Every row gives one point. To make a cloud, some directions were put in groups of two or more. Within a group, all points are equally far from the middle, so they leave a hole (a ring in 2 directions, a hollow ball in 3). The other directions are filled evenly. Then the cloud was stretched, turned, moved and blurred a little. Count the holes, and give their numbers of directions, smallest first.

Cloud, 14 rows:
[[-26  35]
 [ 14 -31]
 [ 24  11]
 [-28  35]
 [-40  26]
 [  9  31]
 [ 22 -18]
 [-51 -15]
 [-26  35]
 [-35  30]
 [ 20 -22]
 [-46  19]
 [-47  18]
 [-32 -39]]
Holes: 1 (2)

Cloud (21 x 3):
[[-23 -28  32]
 [-30  13  23]
 [  2 -42 -30]
 [-60  22  -7]
 [-55   8 -14]
 [ 36 -11 -31]
 [ 25  22  39]
 [  2  45  -1]
 [  1 -36  18]
 [ 15  33  -8]
 [ 25 -14 -43]
 [ 54 -37 -22]
 [-23  37  -7]
 [  5 -10 -13]
 [ -3 -21 -46]
 [-59  18  -5]
 [ 25  -3 -22]
 [-29  50 -13]
 [-47  25  -6]
 [ 14  55   9]
 [ 23 -25  -3]]
Holes: 0

Cloud (21 x 3):
[[ 28 -35  14]
 [  5 -53  -9]
 [ 13 -50 -10]
 [ 26   6 -26]
 [-25 -60 -24]
 [ 14   4 -27]
 [ 17  37  12]
 [ 13 -25 -34]
 [ -7 -43  11]
 [ 14 -51 -19]
 [ 32 -16  26]
 [  5  -3 -31]
 [ 32 -24 -32]
 [ 13 -29 -34]
 [ 33  36  25]
 [-24 -47   8]
 [ -6  -5 -31]
 [  2 -53  -3]
 [ 10 -52  -9]
 [ 33  36  -2]
 [-11 -57 -16]]
Holes: 1 (2)

Cloud:
[[ 53  13  -4  19]
 [ 18   1  28   9]
 [-40  -3  17 -18]
 [ 51  -4 -39  18]
 [ -8  19 -39  22]
 [  8   4  -3  57]
 [-60 -11  16  -4]
 [-40  15  21  -2]
 [-37 -34  -1  24]
 [-27  28  26  29]
 [-36   8  24 -14]
 [ 49  16  -1  20]
 [ 13  32   7  42]
 [-37  18  30   5]
 [-25  -8  51  18]
 [ 21 -36  -6  -7]
 [ 10 -25   1  24]
 [  4 -21 -19  -7]
 [  5  30  13  -9]
 [  9   9 -50  45]
 [-19   8  43 -10]
 [-21  13 -34  29]
 [ 14   3   9  39]
 [ -2  21 -19  -8]
 [ 23 -28 -14   0]
 [ -1   1  47 -31]
 [-44  15   8   6]
 [-35 -19  -6   3]]
Holes: 1 (2)

Cloud, 29 rows:
[[  0   7   8  22]
 [-50  -8   2  16]
 [-29   9   3  36]
 [-33 -15  29 -24]
 [-16   7 -27  37]
 [  1 -26 -13 -26]
 [-16 -20  12 -12]
 [ 38 -28   8  12]
 [-29  -2  -7  27]
 [-13  18 -17   2]
 [-60  26  18 -22]
 [ -8   4 -27   4]
 [-13  25  -5  13]
 [ 34  18  -2  -8]
 [ 18  -4  16  29]
 [-40  24   8 -24]
 [ 16 -18 -20  38]
 [  9 -26   0  -9]
 [ -8  32 -25  42]
 [ 10 -23 -21  36]
 [-44  10  19  -5]
 [-17  20  16  34]
 [ -3   5   8 -23]
 [ -8   6  -2 -19]
 [ 44  24 -19   1]
 [ 26  14  -7  -2]
 [  9   1  17 -23]
 [-14  -7 -14  12]
 [ -3  32  13   2]]
Holes: 0

Cloud, 28 rows:
[[  8  -5  55   4]
 [-24  -7  26  -8]
 [-19 -16  -1 -10]
 [-30 -17  -3  36]
 [ 33 -12  34  28]
 [-19  -8  38  -8]
 [-40 -12  14  38]
 [  8   4 -24  15]
 [ 16  24   3  42]
 [  1  28  35  40]
 [-15 -18  51  34]
 [ -2  27   8  47]
 [  2 -25 -16  -4]
 [-20  19  29  52]
 [ 18 -14   9  47]
 [-12 -19  26 -18]
 [-21   6  27  60]
 [ 19  12  -2  44]
 [ 32  13 -12   0]
 [ 29   3 -17  23]
 [-24  15  40  18]
 [  2  17 -13  -1]
 [-37 -10  16   6]
 [-24 -31  35  10]
 [ 24  27   0   4]
 [ 19 -10  -2 -26]
 [  2  19  44   3]
 [ 17 -38  24  16]]
Holes: 1 (4)

Cloud, 51 rows:
[[ 11 -60   2  -1   8   6]
 [  4  -3 -29  33  11  15]
 [-18   7 -11 -37   7  25]
 [ 25  21 -14  21 -12 -29]
 [ 12 -39 -19  -9  10 -43]
 [-32 -12 -24   2  17   6]
 [-29  43   5  14 -27   9]
 [ -9  27 -22   7 -12 -17]
 [ 22  20  30  19 -13  -8]
 [ 30 -17 -13  24  15  -6]
 [ 23   4 -10  19  -8 -52]
 [-43 -25 -12  16  -2  -1]
 [-35 -30   4   9 -22 -38]
 [ 12  -7   3  23 -14 -51]
 [-38  -8 -23  14 -31 -11]
 [ -1  30  36  25 -12 -17]
 [-24  -5  31  -9 -33  -2]
 [ 11 -36   8  14  16  -9]
 [-18 -20  15 -19   4 -36]
 [ 26   4   6  19 -15 -24]
 [  9 -41 -14  -4 -20 -45]
 [  3 -40  -4 -17  19 -39]
 [ 12  20  25  19   6 -28]
 [-37   1  28 -24   5   8]
 [-46   7   7 -16   3  -5]
 [ -9   2  17  35 -28 -40]
 [ -1  -4  16  34 -19 -35]
 [-35  -3 -18  13  -6  -4]
 [ 20 -16 -15  -3  -5  11]
 [ 21 -20   0  12  -8 -17]
 [-16  -1 -22  -4  13  15]
 [-31  10  -5  11 -23  17]
 [  3   4 -26   6 -18 -12]
 [-13 -44  -2  38 -16 -40]
 [ -7 -11   8  43   1 -44]
 [-33  -9 -22   6   5   0]
 [-48 -28  -5 -21 -29  29]
 [  2 -35  14 -17  10  -6]
 [-33 -19 -31 -14  19  -4]
 [-39 -38  13  -5   3  23]
 [ 20 -38   2  43 -16  -9]
 [-41 -52 -39 -22 -31   1]
 [ 32  33  26  36 -38 -10]
 [-22 -36   8  21   8 -10]
 [ 22  42  -9  12   6 -13]
 [ -5  31 -23   4 -24 -29]
 [ -8 -37  13 -21   9 -16]
 [-51 -35  -2 -19  -7   1]
 [ 12 -35 -30  -9  10 -18]
 [ 17  21  31  35  -7  -8]
 [-30 -27   7  34 -17  13]]
Holes: 1 (2)

Cloud:
[[ 29   6  -2 -25  29 -30]
 [-40  13  11  32  36 -24]
 [-56  -4 -14  40 -22  14]
 [ 19 -12  21   5 -13  24]
 [-41  19 -32  15  40 -33]
 [-26 -35 -43 -19  41 -15]
 [-25  34 -49   1  10 -29]
 [-16  34 -29  43 -27   3]
 [ -9 -24  21  12  -7  47]
 [  6 -13  29  16  10  25]
 [-33 -38   8 -14   9 -11]
 [ -8  14 -15 -40  17 -42]
 [-18  -2  28   3  18 -24]
 [-59   7   2 -12  31  18]
 [-24 -48 -43  -6  22 -10]
 [-39 -14   6 -39 -28  29]
 [-53 -19  27 -23  43   8]
 [-10   9 -38  32  37 -36]
 [ 25  34  -8 -40  -9 -16]
 [-27   4 -15  59   7 -10]
 [ -9  31 -14   4  13  28]
 [-39 -29 -45  10  42 -15]
 [ -7  11  17  -5 -22  47]
 [-22 -31  -2  -6 -14 -11]
 [-22 -42 -28 -15  17 -20]
 [ 32   4 -45 -24 -23  23]
 [-53 -34  10  19  35  25]
 [ -9  26 -50 -22  -3 -33]
 [-52 -39  21   9  24  25]
 [-58  32  11  -8   3  -8]
 [ 15  28  21 -41   5   9]
 [-58   4  12 -23  -9  29]
 [  2 -10 -50  34   1 -24]
 [-16 -34 -20  -6 -17 -13]
 [-32 -11 -41  35  30 -28]
 [-60   7  -9  17  45 -20]
 [ 17  29 -25 -34  11 -38]
 [-12  18 -56 -13 -24 -20]
 [-48  37   8   4 -17  -3]
 [  9 -12 -36 -44  37   4]
 [-37  17  19 -39  14 -26]
 [ -5  21 -20   4  44  12]
 [-48  10 -30  41 -26   6]
 [-18  26   9  -8  26  28]
 [-38 -38 -44  17  38   1]
 [ -5 -27 -36  15  48  15]
 [  2 -17 -58   0 -19  38]
 [-20 -19 -40  -8  53   5]
 [ 28  -4   7 -13  22 -21]
 [-43 -36  12  18   0  45]
 [-24 -19 -45   3  34 -36]
 [ 15  -8 -15 -47 -24  33]
 [-41  13  11  15 -36   7]
 [-52 -16 -24  40  32 -13]
 [-14 -11   8 -42 -24  42]
 [-32  34  26 -22  14 -24]
 [ -3 -26 -40 -31  46   1]]
Holes: 3 (2, 2, 2)

Cloud, 74 rows:
[[-25  30 -50  -4  13  12 -17  -9]
 [-35  20 -23 -13  -2  -2 -14  38]
 [ 28 -21 -13 -18   3   8 -28   2]
 [ -3  -2 -12  24 -44 -27  -5  -5]
 [-35  21 -45 -30   9   9  -3 -11]
 [ 16 -10 -24 -25  22  11 -41   4]
 [  4   5 -10   7   1 -30  26 -25]
 [-18  45 -10   1   4  15   0  16]
 [-15 -31 -11 -28  24  -3  -1  -9]
 [-43  -2   8  -9 -40   1  -7  23]
 [  6  39 -21 -24  15   3  13  18]
 [-25  39  21  -5 -27 -11  18   7]
 [-14   1  18 -25 -18  36  -8 -16]
 [  8   2 -25  25 -31 -25  17  21]
 [  6   6 -33  -7  10 -34  -2  -6]
 [ 10   8  10 -25  35  13  10  -2]
 [-30  20   4  -7  -1 -33 -28   2]
 [-38   4  21 -18 -19 -21  29   3]
 [ 12 -27 -16 -27   0  26 -41   7]
 [-18   8  31   6   0 -14  22  29]
 [ -4  22  20 -12 -21 -38  32  16]
 [-22 -35  -5 -20 -37  -9  -1  -1]
 [-17  -3  12  17 -22 -58  18  -2]
 [-30 -12   7   4 -11 -44  32  -9]
 [  3  -9 -45 -21 -13  24   7  -2]
 [  1   4 -20   6  -6 -54  13  17]
 [-43 -13 -16  10 -36 -37  26  25]
 [-41  29 -41  -4  -2 -31   5 -14]
 [-33  13  -5  28  -8 -32 -12  20]
 [ -8 -30  -6 -31 -17  12   6 -22]
 [ 24   5   5 -29 -21  10  10  22]
 [ -8  22 -37  17 -41 -25  -1  -8]
 [ -9 -26  -9   9  27  -1  17 -18]
 [  0 -32   4   7 -23 -29   4  -8]
 [-13  -9  15   4   9   8  36  -4]
 [-18 -12  11  18  -3  -2 -22 -27]
 [-27  16  -2  -9 -60 -53   1   7]
 [-38   1  -4  -6 -59 -31  -5  26]
 [-39   0 -24 -18  10  -6 -24 -34]
 [-15   4  -6 -50  13  24 -33 -26]
 [-36  16  -2  16  -8  25  -1   3]
 [-37 -16 -22 -20 -16 -33  20   8]
 [-41  27   1  -2 -23   2 -28   9]
 [ -8  15 -16 -28  10 -16 -39  -5]
 [-25  36 -43  11   6  -3   0 -20]
 [-22  -7   3  -4 -34  -6  46  22]
 [ -1 -20 -47  -2  -4  -1 -11 -10]
 [-19   8 -22  13 -39   6  14 -25]
 [-15  10 -23  33 -12 -29 -11 -16]
 [  7  -1  17 -42  14  13   7   1]
 [  4  14 -26  11  13  26  13  20]
 [  3  17 -31 -32   7  20 -48 -22]
 [-43   3 -18 -10  -9 -36 -11 -26]
 [-11 -18  -7  10   3  15 -14  36]
 [  3  -2  -7  17   2 -47  20  14]
 [-58  23 -13  -3 -10   3  -2 -11]
 [ 21 -16  -9   2 -19 -17  27  23]
 [-28  15  16 -21  -4  34 -10 -16]
 [ -1  -7  -8 -46 -11  48 -27   4]
 [ 15 -15  16 -18  -3 -16  26  11]
 [ -7 -15  -9 -31  12 -13  -8 -29]
 [ 12 -18 -14 -29   0  31   5 -29]
 [-24  21 -19  25  -8   3   3 -33]
 [  2 -24 -37 -26 -19  -3 -11  -1]
 [-24  18 -30 -45   3   2 -35  -3]
 [  1   8 -10   3  -9 -37 -13  36]
 [-27  23 -14 -11 -14 -47 -22   8]
 [-33 -29  19 -17 -12  -2  -7  18]
 [-14 -20   2 -14  -4  16  15 -36]
 [ -7  16 -16  20 -13  -7 -33  -9]
 [  4 -12 -31 -25  28  40   8   5]
 [ 12  -8 -28  -7   9 -24 -10 -12]
 [-27  11 -20 -29 -52 -12  14  28]
 [ -8 -11 -12 -22  31  19   0  34]]
Holes: 1 (8)
